Rows are points. A path goes straight from each point to the next, and from the last back to the first. The post is the endless flat space through its rows: a point in 2 columns, a line in 3, a plane in 4, and so on, so that a path can go around it. Count how often the path circles the post. Going back the other way cancels.

Post (1 x 2):
[[ 6 -3]]
Path (29 x 2):
[[ 56  46]
 [-13  44]
 [-68 -51]
 [ -5 -25]
 [ 48 -29]
 [ 47  35]
 [ 24  57]
 [-21 -12]
 [-33 -51]
 [-16 -24]
 [-31  -7]
 [-10  38]
 [-62 -34]
 [ -4 -28]
 [ 34  -5]
 [ 35  31]
 [ 12  24]
 [-53   0]
 [-36 -64]
 [ 32 -34]
 [ 28  11]
 [ 39 -19]
 [  7 -24]
 [ 54  27]
 [ 30  49]
 [ -7  25]
 [-60 -52]
 [  9 -61]
 [ 37 -10]]
Times around: 4

Post (3 x 4):
[[  4 -19   8 -28]
 [ 18  40   9  44]
 [ -1 -68 -11 -36]]
Path (22 x 4):
[[  20   29   54  -16]
 [  33   -1   -2   43]
 [  15   -4    1  -18]
 [  -2   42   29  -64]
 [ -12   -2  -27   59]
 [   8    3  -32   -5]
 [  15  -24   -6  -15]
 [  29  -27   -5   24]
 [  13  -15   11   51]
 [ -46 -107   -5  -69]
 [ -28 -101  -52  -13]
 [   5   45   -2  -14]
 [ -16  -13  -15   20]
 [  -9  -55   -2  -20]
 [  15  -32   17   33]
 [  18  -35   34  -41]
 [   1  -25   23  -12]
 [  -7  106   37  100]
 [  -8  -19    1  -36]
 [  22  -48  -43  -25]
 [  30  -51  -27   35]
 [   8  -42   41  -60]]
Times around: 1

Post (5 x 6):
[[-21 -23 -11 -27  56 -18]
 [  0  27   9  16  10   1]
 [-46  -2  66 -16   7 -39]
 [  5  48 -12  11 -18  37]
 [  8 -44  21  -7  -2  -3]]
Path (26 x 6):
[[ -11   41  -32   19   35  -19]
 [  28  -46   -4   29   56  -64]
 [  73   34   22    8  -31   11]
 [ -24   95   46  -19   -2    6]
 [  45  -46  -15  -37  -50   -2]
 [ -45   34   -3   -7   13  -11]
 [ -42  -30   38    6  -21   -1]
 [  37  -17   43   39    1   13]
 [  19  -51   46  -63   22  -28]
 [ -69   12   48  -54   16  -45]
 [ -51 -100   24  -13  -12  -34]
 [   6  -29    3   30   44    3]
 [ -25  -49   82  -46   45  -14]
 [  16  -22   14  -28   12   -3]
 [  22    5  -29   17   19    0]
 [ -10    8  -26   39  -21   30]
 [ -42   -2   12  -27    5   32]
 [ -71  -16   -7    4  116  -62]
 [ -26  -37    8    4   38  -92]
 [ -17  -15   14  -32   21  -21]
 [   9  -20   40  -28   16   14]
 [ -21  -38   41   28   62  -15]
 [ -19    2    7   59  -24   13]
 [ -79   15  119  -18  -25    3]
 [   4   41   25   -7  -34   39]
 [  54  -84    2  -16  -18  -20]]
Times around: 2

Post (7 x 8):
[[ -3  25   8  17 -32  14  13 -18]
 [-18  -3  -9   7 -35  -7   6  16]
 [-23  16 -12 -24 -34 -12 -23 -23]
 [ -7  -5 -51  12  45  35  17  -5]
 [ 17   2 -55  -6 -32  22 -17   3]
 [-11   9  42  37  83  57 -64  21]
 [  3 -19 -19  40   9   6  -1 -18]]
Path (23 x 8):
[[-26  52 -29 -13 -20   6 -20 -40]
 [-24 -10  -9  72  -2  27   6 -66]
 [-75  21 -67 -50 -18 -37  -8 -37]
 [-54 -34 -35  48  19  -2 -54  56]
 [-10 -57 -66  10 -30  28   7  52]
 [  8 -18 -49 -16 -20  12 -17  25]
 [  8 -41 -37  21  67 -14  11  -8]
 [ 52  15 -24  23 -26  52 -20 -71]
 [-68   3  21  10   5   6 -35 -32]
 [-38  10   4  64  71  43  -8  35]
 [-26  14  72  68 -56  28  32   8]
 [ 26  45  25 -13  -6  37   7 -56]
 [ 21 -26   2  43  10 -39 -66 -50]
 [  4  -6  29  52 -12  -2 -71   9]
 [ 15 -31 -86  13 -79 -32 -36   5]
 [-27  40  18 -34  70  20  -5 -11]
 [ 19 -37 -54 -20 -42   2 -37 -33]
 [ 49 -47 -27  31  56  62  28  83]
 [ 22  17 -32 -17  21  -3 -12  -1]
 [ 13  17 -41  56  75  63  20 -32]
 [-76 -74 -85 -36 -25 -52 -20 -26]
 [ -1 -17  18  10 -11  28  56  -1]
 [ 15   5 -34 -21  72  26  21   1]]
Times around: 2

Post (10 x 11):
[[ 32 -16 -44  47  14   3 -48   0 -57 -52 -28]
 [-42 -28 -35  10 -30 -19 -48  45  -7  -1   7]
 [-10  25 -26   8  11  -4  41 -11 -32 -16  18]
 [ 13 -15  21 -26  27   6  45  52 -23  29  49]
 [-15  46  58  -5 -12  42 -49  52 -26   5  -2]
 [-19 -45  16  58 -23  -7 -33 -19  12 -78  23]
 [ 61  61 -15  18  25 -28  28   3 -32 -20  -1]
 [-13 -10   0  18  31 -13 -15  27   2  -9  10]
 [-34 -28 -19  29 -17 -48 -23   6  49  18 -46]
 [ 12  37  15  45 -17  53 -67  61  53  27 -10]]
Path (24 x 11):
[[-71  80 -12 -23 -35  -8  30  69   9  -3  20]
 [-39 -28  11  42 -81   5 -11  63   6  13  54]
 [-27  16   8  -2 -15 -62 -55  26 -45  18  25]
 [ 83 -53 -38  29  68  62   3  12 -40  -9   1]
 [ -5 -26 -24  20   8  -9  11  27  19 -29  13]
 [  1 -29  22  -3  67  83  15  66 -64  35  14]
 [-40 -61  29  48  53 -29 -59  -1  30  35 -47]
 [ 32   3  -4   4  18 -42 -56  -1  22 -11 -16]
 [  6 113  12 -36 -23  12  -1  56  28   6   3]
 [ 20  14 -23  61  28 -22   4  17  47 -41  -3]
 [ 59 -19   9  -1  58 -49  27   4 -98 -18 -59]
 [ 18  32 -14  -8 -47 -21 -16  -8 -70  26 -24]
 [-30  50 -39  16 -37 -13 -55 -29  -9 -64 -11]
 [-42 -24 -67  12 -25  -6  15   5  -2 -24  24]
 [  7 -33  25 -36  48 -13  28  82 -14  20  40]
 [-27  40  11  42 -27  24  -5   6 -36 -26 -15]
 [  1  21  24  -9  30 -42  25  72   1  65  58]
 [ -6  79  40  16 -42 -69 -69  34  34 -19  11]
 [ 25  28 -71 -19 -44  -2  -2  14 -27   5  -1]
 [ 12   2 -19   8  84 -13  26  27  21  15 -23]
 [ 29  91   6  58  29  51  71 -18 -50  -2 -38]
 [-37  32  38  52 -44 -23 -65  13  11  22  -8]
 [ 21 -56   5  19 -37  47 -57 -13 -69 -44  64]
 [ 24  15 -13   3  41  -4  40  -4  37 -27  25]]
Times around: 5

Post (11 x 12):
[[-11   0  13  56 -11 -43  21 -19 -23 -12 -14 -58]
 [  8 -15 -78  27  15 -29  -2   4  31  31  28 -28]
 [ 23   3  35 -14  16   1 -26  66  -1  41   4  -2]
 [ 16  14   6 -11  50  82  11 -20  16  -9  45  15]
 [-45  53   7 -17 -49   3   2  -7 -14   5  89   9]
 [-46 -10  -5  -8 -41  23  54  12  34  -1 -36  28]
 [-35  -3  10  13  61  55  57  23  21  22  -2   1]
 [-26  21  25  31 -44 -39 -37  24   0 -31  20 -22]
 [ -6 -17 -77  33  -9  -2   9  27 -15  17  -6  35]
 [-20 -20  13 -17   5  -1 -17  -5 -33  13  -7  43]
 [-49   0 -14 -23 -71   3 -41   2 -56   2   6   8]]
Path (31 x 12):
[[   6   32   28   14  -21  -53   35   36   53  -56   30  -10]
 [ -14   21  -44   15   77   -3  -38   69    8   24   31   37]
 [ -49   -4  -26   25   -5   10  -18  -27  -29  -17    0   37]
 [  23   21    3   68  -10  -23  -39    5    0    9   58  -11]
 [ -61  -38 -103   29   18   29   74   20   37   51   35   -8]
 [ -14  -10  -58  -50  -80   23   71  -48  -36   16    6  -18]
 [ -12   14    5   22   41   30   19  -58   19  -65  100  -34]
 [   4  -23    8  -48  -57   41  -25   37   -7   -6  -60  -54]
 [ -42   -5   -9   25  -11  -25  -24   23    0   -5  -32  -42]
 [ -45   -5    1  -20  -45   20   31   41    1   53  -64   22]
 [ -50    3   35   72  -91  -52   -8  -21  -49  -14  -19   21]
 [  56  -26   47   78   53   33   66   12   41  -60  -53   22]
 [ -36   -3   47   21  -21    5   42   34  -15  -30  -35   12]
 [   8   36   -6   21   54  -30   77   45  -15   38   20   20]
 [ -37   60  -40   24  -49   30    4   44  -64   52  -11  -43]
 [ -17   -4    8   48   13   72    3  -36   -6  -25  -21    9]
 [ -29    1   58    6   -7   -6  -20   83   10   36  -25    7]
 [  -9  -10   97   31  -32  -21  -53   14  -32  -33   25  -50]
 [   7  -43  -10   31   28  -54   22  -12   27  -30   31  -32]
 [ -51  -20    1   22    5  -41   11   27    2  -20  -35   50]
 [  14   34  -66   25  -39  -19  -78   68   -2    1   -7    0]
 [  26   40  -16   29  -37  -15   27  -54   43   -6   50  -61]
 [ -16   40  -23   35  -33   96   32  -30  -33  -26   66  -12]
 [ -45  -50   21   11  -28  -13    0    0   -7  -26  -42   29]
 [ -65    0   18   17   14  -17    0   17    1  -60   30  -32]
 [  21    6   11  -49   54   56   30  -47    9  -29  -10   69]
 [-117   19  -41   40  -44  -30  -58   26  -62   49    7  -20]
 [  -7   -3   60   -3   10  -13  -26  -30   21   23   50   24]
 [-105  -45  -48   38  -46   -2   17   56  -63   30  -22  -11]
 [  11  -44  -16  -28  -19   -2  -53   94   12   -5  -15   35]
 [ -21    2  -14  -12  -51   -2   43   -6   17  -19   56   11]]
Times around: 5

Post (17 x 18):
[[ 44  57 -35  -5  -5  34 -44  53 -16   5 -12  -5  15  46 -24 -33 -43  30]
 [-23  -4   8  13   6  15 -18  -3 -39 -28   0  -8 -12  46   7  65   4 -31]
 [ 29 -46   0  36   3   1  20  67  39 -12  37 -28  26  25  24  21   4   2]
 [-16 -20  23 -10 -58 -35 -12 -64 -18  -2 -32  -9  10  -1  32  21  31 -11]
 [ 41  37 -36 -31   1  -2  20  28 -50  -6  28  -6  -2  12 -23  -4 -84  44]
 [ 30  82  -9 -19   0  21  30  56   6  -7   9  19  25  13  37  16 -52  22]
 [-57   3 -20 -44 -26 -20 -10  -3 -16 -18   3 -20 -25 -22   3 -16  52  15]
 [-15  -6  41  30  31  -6  34 -34  76 -11   3  -9   8  49  29 -22  16   8]
 [ 28  -4 -25 -38  27  17 -26  -4 -32 -20 -35  -6 -37   4  -2  12   1  15]
 [-12 -25  12  33  23 -23 -43 -11  39  42  14  29   5   2  41  22 -16   8]
 [-31 -55  66  -3   7 -29   0  -7  20  -1  21  31  28 -18   2  15  10 -13]
 [ -4   1  25  13  44 -47  -5 -36  75  41  12  -6  19   1 -11  31  35 -32]
 [ 36  27  -1 -69 -16  -8 -30  61 -25  32 -36 -21   0  70 -15  19 -71  48]
 [-16 -16  12  24  34 -59   3 -29  -2 -53 -36 -19 -35  -1 -16  17 -18  16]
 [-21  -7  -7   5  16  -4 -17 -14  13 -11 -11 -44  63  27  20 -13 -38 -31]
 [  4  31 -69  10   0  -1  72  38 -12  27 -27   8  32  -1 -21  -9 -67  14]
 [ 24  62 -18 -19  27   4  -3  29 -25  31 -14  -8  57  23 -11 -26 -42  78]]
Path (25 x 18):
[[ -21  -13  -53    3   27  -69   12   -3  -19   38  -19   30  -17  -14
   -21   28  -22   -1]
 [   5   51   14   11   10   20  -41    2   23   60   23   36   51  -34
     7  -45   28   25]
 [  -8    8   37    7   53    3   25  -24   41   10  -27  -44   71   16
    19   -4  -12   18]
 [   8   45  -53  -19  -54    8  -60   21  -35  -14  -30  -79  100   58
    22   -2    0   27]
 [ -10  -25  -36   58  -16   -7  -33  -22    8  -28   14  -31   71   -1
    14  -73   11   -4]
 [  -2  -21  -30  -35   -9   -6   10   14  -17   11    8   17   40  -14
    31   29  -42   10]
 [  86   39   -1  -23  -20   52  -22   39  -20  -47 -102  -71  -39   70
    12   73    1  -22]
 [   2   -7   -3  -44  -25   57  -30   35   28  -22   25  -15   73   -4
    77  -45  -33   41]
 [   4  -41   77    2   57 -109   43  -22   29   -9   26   34  -26  -12
   -42   54  -50   40]
 [  16   -3  -74   35   -9   13   31  -19  -39   11  -48  -10   65   39
   -14  -24  -76  -45]
 [ -28  -20    0   15   -9  -30   15   11   18   47  -28   33  -33  -15
     2    5  -42   -8]
 [   7   10  -24    3   26   14  -15  -14   -3   -3  -25  -13  -14   -5
    -8   10  -66   37]
 [  11  -11  -45   29   -4   22  -16  -23   41   43   48   34   76   16
   -36  -13    8  -49]
 [   1    8   35  -79  -38  -57  -18   -5   43   51   -3    0  -14  -15
    17  -27   29   88]
 [   3    1  -19   -3   35  -34  -94  -32   16   37  -52  -97   -2   48
   -36  -61  -69   43]
 [  27   39  -59   28  -13   34   67   25  -28   -9   25   20   42  -39
    37   -5   -9  -28]
 [ -22   54  -43  -62   74  -46  -56    3   29  -10    6  -52    2   27
    10  -72   42   72]
 [ -50    8  -73  -62   -1  -52   66   23   38   24   16  -23   -3  -10
   -21  -43  -29    0]
 [  44   39  -50   83   41   25   17   26   23  -43   -2    0  -12    9
    34  -12  -10   -3]
 [  37   24   84  -30   24   13  -30   90   77   18   69    0   58   16
    -3   -3  -25  -10]
 [ -12  -11  -35    2  -28    7   49   35  -11  -19   13   18  -37   -2
    -4   13  -47    7]
 [  39  -16  104  -39  -12    5  -19   19   69   50  -10   46  -46   61
    -9   24  -22   16]
 [ -25  -22   50   41   26   20   19   29   45   24   60  -38    7   49
    23   21   -1  -13]
 [ -18   42  -85  -28   18   19   22  121   -4   -9   61  -28   34  -62
   -36  -54  -12   73]
 [ -19  -79  -47   37   90  -21  -20  -56   23    2  -13   32   31  -65
     5  -30  -36  -17]]
Times around: 2
